Every row gives one point. A path goes straight from each point to the next, and from the last back to the first. The post is the endless flat space through its rows: a point in 2 columns, a line in 3, a plane in 4, and so on, so that a path can go around it. Count how often the path circles the post. Going back the other way cancels.

Post (2 x 3):
[[ -9 -30  82]
 [-19  15 -19]]
Path (19 x 3):
[[-33 -36  -3]
 [-55 -18  43]
 [-41   7  48]
 [-35 -14  25]
 [ 14 -70  29]
 [-58 -42  30]
 [-55 -11  65]
 [-58  38  55]
 [-67 -29   4]
 [ -2 -57  38]
 [ 46 -17  19]
 [ 42  24  39]
 [  1   5 -27]
 [-15 -37  11]
 [-53 -26  51]
 [-95  22  14]
 [-49 -28 -29]
 [ 10 -48 -36]
 [ 32 -27  14]]
Times around: 0

Post (10 x 11):
[[-26   1  17 -32 -15 -21  27  84 -30 -12 -18]
 [-18   0 -29 -17 -71  46 -35  54  -2 -36 -28]
 [-18 -20 -17  23  23 -15  -7 -23 -36 -15 -20]
 [ -4  -9 -39  18 -10   4   1 -15 -17  28  46]
 [-17 -25   1   2 -18 -18   5 -20  41 -35 -29]
 [ -6  10 -22 -37  25 -19 -43   8  23   0 -43]
 [-12 -25  26  48 -62  95 -60 -20  43   9   8]
 [ -4 -23  17 -51  34  -6  41 -43  41  41 -65]
 [-24  -7  33 -53   0  54  -9 -11  30  -4 -18]
 [-26  -8  45 -29 -37  -2 -29 -15 -40   0 -17]]
Path (14 x 11):
[[-36 -38 -24 -13 -20  -3 -22  -5 -25   0  16]
 [-46  -3  10 -58  -4  27 -24   0  20 -38 -29]
 [-24  -7  -8   9 -11   5  13  19 -20  -9 -36]
 [ -5  12   6 -11  -2  36 -15  30  29  13 -42]
 [  7  -9  33   4  -3  31  -1  23  12  -4 -37]
 [  4 -17 -20 -18 -30  37   2  36  26  23  -9]
 [-28 -38 -32 -16  13  15  13 -14  13 -21  20]
 [-50 -18   6 -44  13  27 -25  -4 -19  -7  -4]
 [ 10 -34 -28 -49 -47   4 -26 -14  25  12 -33]
 [ 36 -34  -3 -13  -7  20 -17 -14  27  19  -6]
 [  3   3  17 -33 -48  30  -5 -17  44  -8 -10]
 [-24  13  15  -7 -42  15 -30 -15  40 -17 -36]
 [-52 -13 -32  -4 -18  45  -1 -27  17   9 -16]
 [-40 -41  18 -19 -26  36   3  13  19 -31 -42]]
Times around: 0

Post (17 x 18):
[[ 10   6  15  49  86 -75 -28  52 -17  38 -31  -6   7  15 -58 -25 -53   8]
 [ 20  52 -22  67 -16  21 -54  12   8  29 -49  18 -34 -17 -54 -44 -19   3]
 [-14  37  -4 -15 -26 -32  29  27  46  32 -29 -34 -25 -31  -3 -93  13 -29]
 [  8 -15 -34  11  -5  53  11  35 -22  78 -24  32 -35 -36   7 -13 -22 -70]
 [ 12 -32  -2 -17  83 -68  44  -5  64  42  17 -29 -72 -25  33   6  39 -13]
 [-15 -66 -54 -53  -2 -14  63  -3 -44   4 -14  22 -33  48  53   3 -55   8]
 [  0  -9 -75  -2  22  75  49  -7  35  16  69 -45  25  40   1  66 -50  53]
 [-36  10  41 -22 -14   8   7 -25 -52  21 -19  42   2 -15 -15   5 -53  51]
 [ 19 -14  21 -23  17 -30 -32  70   2   0 -34  69 -53  -6 -45  50  19 -44]
 [-22 -15  16 -64 -65   2  12 -59 -28  22 -48  -2 -15  13  56 -36 -18 -79]
 [ 24  -1 -38 -17 -38 -75 -23  44 -81 -62  48 -20 -37   0  -4 -34  -1  30]
 [  1 -34 -72   4  51  45 -40  46  -2  74 -21  22  -4 -20 -22  28  60  22]
 [-19  28 -14 -25  -6  45 -25  41 -41  -7 -32 -64 -45   2  -5   4 -69  53]
 [ 26  13 -38  26 -49  12 -45  22  29  66  59  43 -22   8  79 -64  48  41]
 [ 22 -44 -52 -42 -18 -59  43   2  29   7 -19  -9  17 -21  49  49 -14 -10]
 [-15 -27 -75  70 -41 -91  45  42 -19  58  -7 -57 -13  34   7 -24  26 -25]
 [ 15  -9   2  22   0  18 -38  57 -45 -65 -68  63  31 -10  18  20  19 -23]]
Path (11 x 18):
[[ 50   8 -52   4   0  22   5  26  -2  19  25  31 -56   3  25  12   6  -9]
 [  0  -4 -27 -32  22   6  21  32   7   9 -32 -43  20 -22 -42 -49   3  45]
 [  6 -27 -15  13  -5  17 -40  31 -11  -8   7 -31  58 -24  32 -37 -18  29]
 [ -9   0 -21  23  50 -32 -13   0   6 -10 -31 -13 -44 -31  11   9 -33 -25]
 [ -3  47 -39  -3  13 -35  -6  15 -40  21  -6  10 -10  -9 -34 -30 -25  43]
 [-38  23 -38  17   7  20  30  14  20 -16 -79  -5 -95 -10   6  11 -26 -12]
 [ 15 -30 -45 -19  34   6  10  14  15  45  11  11 -55 -57  42 -28 -11 -33]
 [-23 -37 -16 -17 -19  70  -6  -8 -25  -2 -24 -64  -4  19   2  52  -4  -5]
 [ 33 -26   7 -21  22  -4  21   2 -56  33  10  24 -38 -20 -24   8  10 -50]
 [ 36  14 -91   1  -8  13  -5  79 -25  41  65  38   9 -47  14 -11   2  17]
 [  2   5  -7  -5  29 -14 -39  13 -16 -13 -47 -14  30 -10  24  19  11   1]]
Times around: 0

Post (17 x 18):
[[ 18  32  -8 -48   8 -40  26   2  59 -21 -12  12   2  27 -26 -23 -47  -7]
 [ 14  35 -36  14  27  65   8  25 -24 -17 -14   7  37   0 -24  30 -28  -6]
 [-34 -28   0   3 -18 -12 -38   9  20  20  25  11   9   1  28 -38 -31  42]
 [ -6  35  15  36  42 -51 -24  24   9  49 -69  44  37 -35   1 -49 -30  -3]
 [-14  22  74  15  20 -47   5  18  27  40 -14  28   7 -34 -36 -23 -10  12]
 [ -5  24  15  51  -2 -51  87  10  47  53 -19 -18  41   8  37 -14 -65  28]
 [-42  14  15  18  17   0  -1 -22 -20  19  20 -22 -40   3 -16  25  37 -33]
 [ -1  26 -34  72 -19  38  -2  43  17 -16 -18  59   0  -8 -38 -25  10 -18]
 [  2  35  -7  38  66   2 -63  46 -22  40  29  29  18   8 -14  -6 -34 -52]
 [ -5 -43  29 -40  -3  -7   7  12   7 -59   6  34  24  43 -10  31  -3  -2]
 [ 36  -9   7 -20 -10  -9  24 -24 -21 -27  43 -11  -5  42 -24 -51  23  20]
 [ -9   9 -55 -17  -5 -55 -20  10  10 -30  36 -13  76  29 -22  50 -30  38]
 [-45  28  18   6 -68   2  37  29 -22   5   1  24  40  28   2  29  -9  -8]
 [ 26   3 -34  -3  39  36 -21  15  30  46 -18 -23  88  14  11  17   8  40]
 [-49  40 -11  36 -25 -12 -20  67   3  -9 -27 -34  29  26  -2  43 -25   6]
 [  1  31  -7  22  80   1 -36   3 -13  13  17  58 -73  10 -22   5  22  12]
 [  5  21 -15  34 -40  47  -3 -36  40  -3 -42 -13  55  50  -6  20 -15  17]]
Path (13 x 18):
[[-32 -34 -19 -28  19   2 -23 -17  -8  14 -13  73  12  -1   4  33 -47  18]
 [ 29   7  28 -28 -57  29 -42 -51  26  22 -18   6  65 -17 -22   9   6  64]
 [-17  32  17  20 -17 -39  28  38 -30 -46  -4  26  13  13 -34  54  60 -18]
 [-29  50   2   0  -5  -4  -3  86  20  14  11  -3  35 -32 -37 -28   1 -48]
 [ -3  47  16   3  14  -8  -2  41 -15  32  39  33  29 -40 -26  23 -21  10]
 [-31  25 -23  30 -31  33 -58  34   6  10   5  18  20  17  -2  22 -49  19]
 [-19   0 -62  27  24  12 -23  36   6  -7 -12  49  42  24 -18   9 -95 -16]
 [-37  55  13  10  16   0 -33   1  18  22 -38  31  54  34 -36 -24 -25 -39]
 [  8  45 -12  48  19  40 -10  22   5  11 -11 -15  82  15 -21  33  26  27]
 [-22 -14 -42 -45  52 -17 -23  46  25 -10  59  -7 -39 -22  20  25   8  10]
 [ -5  73  28  44 -39  36 -41  34  22   8 -45  39 -27 -14 -37 -12 -64 -22]
 [ 44  -4  25  27 -20  27 -57  37 -33 -10  17  27  39  88 -66  13  29  16]
 [-39 -14   1 -19 -11  -5 -50  47  24  -3  14  40  -1  38 -40 -22 -40  -3]]
Times around: 1

Post (17 x 18):
[[-20 -25   8 -12   5  -9   0 -14 -16   9  24 -15 -31  64 -34  39 -17   6]
 [ -4  28  67  20 -13  18  50  21  12  23  31 -45  10  19 -25  45  27  24]
 [  3  26  50   7  17 -11  -5  17 -36  50  -2  20   7  15 -24 -19 -12  18]
 [-57 -30 -13 -42 -10  55 -18 -29  -3  16 -17  21  -9  61  10  11  -7   3]
 [ 15  10  22  17   0  44  32   0  30  32 -12  29   3   0  -5 -32 -11 -16]
 [ 16  45  -2 -33  30  -1 -46   3  -6 -20  47 -35  18  27  23 -19  49  19]
 [-36 -30  31  -1  22  -1  20  11  21  -1 -11   5 -41   0  27 -45   7   8]
 [-28  27  16 -47  46  -7  -3 -20  33  -4   4  -1  73  11  -2   9 -18   3]
 [ -2 -46 -19  11  17  -4  -1  -6 -42 -40  31  33 -14  38 -16  -6  62   2]
 [-33 -30 -16  38 -16   7  56 -36 -38  26  20   5  -7 -25 -36 -21  -4   5]
 [-10  45  -5  -5 -25 -21  -6 -64 -18  12  19  -8  17  20  31  -4  -5 -70]
 [ 23   2  25  40 -10   2 -31 -67  -9  31  -3  22  -3  39  -3 -55  16  10]
 [-22  -5 -15 -27   8 -39  -3   8 -28 -16  58  14  22  74   3  -6   3 -16]
 [-36  -1  40  24  -2  28  19  -7  35 -30  60  11 -45  -6  21 -10 -14  -6]
 [-38 -19 -10 -34 -14  -2 -45  34  36  48  36  -3  42 -30   7   4  10 -20]
 [ 32  -4 -10  59 -63  14 -33 -19 -14  -8  18  30  29 -27 -13 -34   3  11]
 [ 45 -20  38 -12   0  59  26 -71  27 -18   6  19  -5  11  -4   7  10  43]]
Path (22 x 18):
[[-10   4   4   1 -15  15 -11  10 -14  42  17   9 -27 -64 -17 -72 -13 -12]
 [-19 -10  26   6  49  39  15  51  22 -11 -18   6  15  14  -5 -31  43  22]
 [ -3  -4   9  49   5 -16  48 -49 -48 -13  19 -14  -4  -6  -7 -20  28   5]
 [-84  14   7  15  51  -9 -19 -12 -19 -17 -18  15 -29  22   4  16  27  19]
 [-18 -20 -27   8   7 -24  14   2 -45   7  52 -13 -70 -10 -10  -1  46 -43]
 [-52 -13  21 -14 -13  29  -6  -8 -47  -6 -11 -23 -20  89  -8   6   6  -4]
 [-14 -25  62 -21  37  12   2 -10 -54   4  39 -28 -24  60 -11  41  10  39]
 [ -1  23   5  24  42 -15  -9 -51  19 -24  25  27  18 -31  26 -17   8  -5]
 [-78 -41  10 -26  -9 -22  16 -17 -21  66 -28  25 -39 -56   6   0  -6  -2]
 [-53  -3  15 -13  -1 -32 -14 -27 -19 -36  45  54  13  35  10 -12  50 -50]
 [-27 -10   0   1  -2 -11  -8  19   4  23  26 -38  56  52 -22 -39 -13  46]
 [-47 -25  16  16 -13 -40  26  -4   3  37  36 -60 -16  12   8   0  -3   9]
 [  6  39 -14  47 -15 -12  14 -21  -6  15  33   5  27  11 -10 -33 -16  24]
 [ -9  20  60   8   2  26   3 -20  37  30   6  46  18  -6 -32  -8   3  23]
 [-56 -15   7 -11  20   6   5  -2   2 -19 -12   6 -31  -2  23 -20  34 -42]
 [-28 -26  58  22  36   8  50   4   3  14  26  -9   9 -40 -22   3  46   0]
 [  8  -3  34  47  -2 -19  66  19   4 -20  38 -25   6  22  30   1  92 -21]
 [-45  -1 -24  58  -5 -21 -14 -10  -6   1  34   9   0   2 -14  18   9 -20]
 [-60 -38 -30 -21  20  39 -10   7 -19  95 -12  21  81  42 -48 -18  24  43]
 [-27 -17  15  11 -12  26 -11  34  34 -17  39  17 -18  35   1  33   2   6]
 [  6  11  13 -47 -11 -39  39  11  -2  17  21  10  47 -21   7   0  21 -37]
 [ -9   2  31   7 -62  34  21  -6  58  57  66 -20  38  59 -11 -20 -28  22]]
Times around: 4

Post (17 x 18):
[[-23   9  72 -15  38  -2 -10  21   0  26 -11 -16   2   6  15 -37  -9  -8]
 [ 13  35  22  -9 -23 -41  -4  -4  -5 -33  -5  36   6  -1 -40  -7  25  34]
 [-16  15  27 -22  -2   3   9 -29 -29  -5   0  38 -36  -6 -41   5  -8  -2]
 [-27 -24  53   7  30   9   3  13   7 -13  43 -10   1  16  26  -2 -14  17]
 [  8   4   4  -4 -21 -15   5  38 -26 -30 -26  11 -29  -7 -32 -16  11   7]
 [  6   3  15   8   9  15 -35 -12 -12 -13  10   9   0 -42 -38  -9 -15  -1]
 [-43  20  47 -29  36   2   4  22  -9   6  26 -16  -1 -23  18   7 -11  15]
 [ 28 -55 -14  -4 -12  -7  13 -33  39  24 -51  -3  46  17  15   8   3  26]
 [-12 -22 -34   8 -27   9  -3 -36  54   6 -26  36  23   8  50 -16 -29  11]
 [-22 -58   1  11  27 -24  -7  -4  43  26 -21  35  11   1  13  11  10  25]
 [  7  -3  19  -9 -27 -11  -2  -4  -4 -20  -1  40   7 -33   6 -16  38  -2]
 [  3 -39  -9 -18 -31 -24 -33  -8  20 -14 -28  -3  30  26   5  16  -1   4]
 [ 19 -12 -23   7 -10   6  -4  12  51  20 -45  19  34  38   9  20  13   5]
 [-33 -14  25 -33  51  17 -17 -18  -9  22  32  -6  10  10  25 -24   9  32]
 [-33   8  46  10  44 -33   9   7 -26  37  37 -23  12   9  32  -5 -13   5]
 [-74  11  70   2  40  22   9  30 -26  -2  11 -25  38  19   4   0  -2  15]
 [ -6  -1  19 -17 -26  -7  -7  13   4  17  32  26  18 -21 -46 -10 -20  20]]
Path (29 x 18):
[[-23  28  37  19 -34  46 -40  36 -18  -8  11   8  63 -29   4 -72 -23 -29]
 [-27 -11  29 -14   8  16  14 -39 -30  -1  37  41 -17  22 -94  38 -15  87]
 [ -6   4   8  12 -32 -37 -16 -11  18   6   5 -34  41  13  77 -53 -15  17]
 [-57  11   7 -14  29  27 -22  -1  24  13 -36 -34  39 -19  21 -18 -30   6]
 [-22  -6  -8   8   4  27 -12 -34  40  21  38   7  26 -17  41 -37 -89 -23]
 [-28  38  74 -20  52 -34  27  27 -31  24 -51  48 -29  25  -2 -22  52  -4]
 [-33 -13  -3 -77  16  18  -3 -31  10  -4  32  13  35  23  -3 -15  13  47]
 [ 12 -20   1 -52 -26 -57 -23 -32  39  34  19  14  23   0  -2 -42 -13  38]
 [ -1  -3  44   6  45 -10  -9 -12 -10 -15 -61  -4 -43  -4 -21  29  29  -4]
 [ 42  -6  24   6 -41   1   0 -37  21  12  31  11  66  26  32 -40   8  50]
 [ -2 -35   1  -5  17  21 -41  13 -28   8  -2  -4  38 -29  -4   8 -29  -6]
 [-33 -30 -33   2   7  50  -3  -8  43 -25  28  35   0  -5  62  24 -17   4]
 [ 63   0 -29 -10 -32   0 -26  33  35   6 -15  -8   6  -4 -37 -30 -10  12]
 [ 16  84  49   1 -35 -58  28  20  -1  51 -33  -7  25  48  56 -70  25 -56]
 [-13 -41  -7  11  33  11  13 -21  43 -28  -4  32 -38  14  53  13 -26 -21]
 [-22 -61  46 -20  49  49  -6  29 -55 -22   8 -40 -10   8 -37  13 -44   4]
 [ 78 -34  37  -4 -19 -14   0  32  25  35 -61 -11  25 -54  12 -20  -2   1]
 [-20   3  40  -3 -14 -34  15 -10   8  -5 -40  -3  17  24  -7  35  10  43]
 [ 10 -17 -23  15 -63  50  -1  25  -1 -28  -3 -32   0  20 -41  19 -25 -26]
 [-77  32  70   0  40  39 -16  32 -15  25  85  10  29 -18 -20   8 -30 -23]
 [-14 -14  14  40   6  59  -3   0   5 -21  42  21  24 -14  -7  31 -65 -26]
 [-15  13  68 -24 -32  26  -5  24 -26 -54 -24 -25  17 -17  -9  -8 -25  -4]
 [-61 -18  76   5  34  -5  -2   9 -23 -18  54  10  -7 -49 -28   1   5  62]
 [ 24 -29  34   8  13  13 -31  -8   7 -19  26 -11  62 -33  -9  31  19  28]
 [ -4 -19  34 -34 -32   1 -10  35  -7 -40  45 -39  46  77  46  -1 -27   0]
 [ 11  27  13 -10 -29  64 -13  12  68 -36  23 -17  95  -3 -34  10 -26  22]
 [ -1 -23 -29 -66 -38  39  12   6  11   8  21 -12  33 -20 -57  21  18  59]
 [-27 -68  29  -7 -14 -49 -21  -5   8  40  28 -19  20  11  12  -2 -21  32]
 [  8 -48  26 -46 -12 -41 -25 -31 -34 -20  -7 -13  -4   6  29 -23 -16  35]]
Times around: 0

Post (17 x 18):
[[ 10  38  -4  10  15  -4   0   0  27 -19  12  -1 -20  -4 -12  13 -12 -23]
 [  0  23 -10 -42   1   5 -13   5  35 -25 -10 -16   4  43  -8 -23  11 -18]
 [-30  16  24 -29   3  22   7  -8  -7  -4   6  -3 -20   4 -36  -6 -17  17]
 [-49 -13  -3  13  -3  12  -8 -41 -24   8  20 -24 -23   6 -33   7 -12  27]
 [ -8  18  -3  30   2  -5  13  25  16 -42 -54 -14  -4  10 -45  -7  31  37]
 [ 16  10   2  29 -12   5   6  17  15  32  44 -26  -1 -27  30   8   7  -4]
 [  9  22 -24  26 -24  46 -10  30  -7   4   3  42 -19  -8  11  30  12  -3]
 [  1  13   7   2 -22  18  -5  -7   7  12 -10 -18 -39  -7 -28  28  17  -5]
 [-13 -24   6  24  -2 -37   7  -3  -5 -13  24  -6  14 -10  44  18  14  35]
 [-41  13 -16  13  15   1   0 -12   4  49   8   8   4   4  -4  27  21 -18]
 [-26  25  28  37 -55   6 -16  10   5   7 -17  10 -24  25  15  17  25   8]
 [-10 -25 -17  13  21  13   7  13  12 -24  20  27  19 -45   4  -6 -13  -5]
 [-11  13   3  21 -22 -32  -3  -9   9  29  14   8  12  -8 -20   2 -16  34]
 [ -2  -9 -16  40  42 -17 -31  13  -8  -9  32  11  14 -31  -3   1  35  26]
 [ 23 -10  32  17   5  55  13  -8  -3   5 -10   4 -49  17  17 -14   1 -23]
 [-25 -27 -31   7  37  36 -27  15   0 -27 -18  12  18  -8  12  11 -18  -2]
 [ -2 -11 -24 -20  24  29  12 -38  23 -13   3 -44   8 -27  51 -16  -1 -14]]
Path (30 x 18):
[[ 18   5  -6   7 -37  16  -4   2 -24  27  25  22  -8  -8  43 -23  32  20]
 [  0  25   3  36 -83 -12  -2 -15 -13  42  -7   6 -32 -20 -12  56   4  28]
 [  5 -20  21 -31   5  10 -42  21 -17  43  73  11  -6 -41   6  -4   1  -8]
 [ -6 -40 -21  21 -17 -21 -25 -12  11  -3 -13   3   1  30   4 -14  -2  32]
 [-29  -9  41  42 -15  11  33  46   3   3  -6 -14 -35  18  -4 -30  24   2]
 [ 44  20   1  60  -4  10 -22  37  -7 -27  32  -4 -33 -10   8  17 -42   4]
 [  8   9 -56  27   0  69 -21 -28  13   7 -31 -31  38  -6  10 -51 -14  -4]
 [-17  95  -6 -14 -49 -13  13  -5  29 -39 -19  37 -38 -22 -58  42  -3 -23]
 [-43  -8 -13  34  43  -4   2   8 -21  13  -3 -12  18   2 -21 -30   8  50]
 [-26 -58  43 -25  11  -9 -23   4   6  14  40  48   6 -41  16 -31   4  17]
 [ 11  33  13  -4 -24   3   6  -6  13  22  20  -9 -37  19 -11  -6  81  11]
 [ -8 -15  -7  -3  -6   5  31  25   4  19   9  54 -22 -15   7  30   2   1]
 [  9 -10  20 -19 -32  17   4  16  43  48  33  -1 -21 -11 -19 -18  10 -40]
 [ 11  -8 -21  28  13  66 -34  -8   2 -17  28  28 -27 -10  27  -1   8 -38]
 [-20  39   0   7  24  13 -15  -2  15 -11  26  -9   9 -19  20  10  20 -17]
 [ 14   3  12  26 -31  63 -35  32  -5  31  24  25 -12  11   4  24 -43  19]
 [-20 -44  10  35  40  19  14  30  16  -4   1   4  -3 -57  -9  10  -2   8]
 [-84  18   4  -8   7  -1 -10 -35  -2  -3  24  38 -36   8  22  25 -12 -28]
 [ -7 -19 -30  13 -36 -46 -27 -37  24  21  12 -10  -5  22  19  26   9  18]
 [  4 -11 -21 -32   8  37 -61 -17  33  -8  11  14  14 -44  -3  18   1  -5]
 [ 11   0 -28 -53   9  39   0   8  47  -7 -15 -11  16 -32 -34   7   8  -8]
 [-11 -37  -5 -30   3  31 -23  25   5 -43  19 -36 -11  13 -25 -23 -10  40]
 [ -4   0  -5  28  82 -11 -10 -19 -12   9  28 -13 -15  14  49   4 -37  25]
 [-23   9  21   2 -24   3  -6 -10  -6  -3   8  40 -22  68   3  11 -23  16]
 [-10   2   7  -7   3 -25  23  -3  38 -20  14  -7 -13 -17 -11  39  47 -53]
 [-24   5 -16  60  28  75 -41   6 -28  16  -4  12 -13  -7   4  21 -33 -43]
 [-14  11 -12  11  -1  55 -25  12 -34   7 -13   1 -42  47 -21   8 -19   7]
 [ 31 -13  -2   2   2 -24   1  28  32 -35 -31  -7  -2  28  22 -11   4   2]
 [-16  26  -1 -12  31 -34  34 -26  31 -46 -36  -4  -8   0  -8   5  25  21]
 [-20 -13 -23   6   0  -4  10  11  18  -8  10 -12   6 -60 -44  10 -16  12]]
Times around: 1
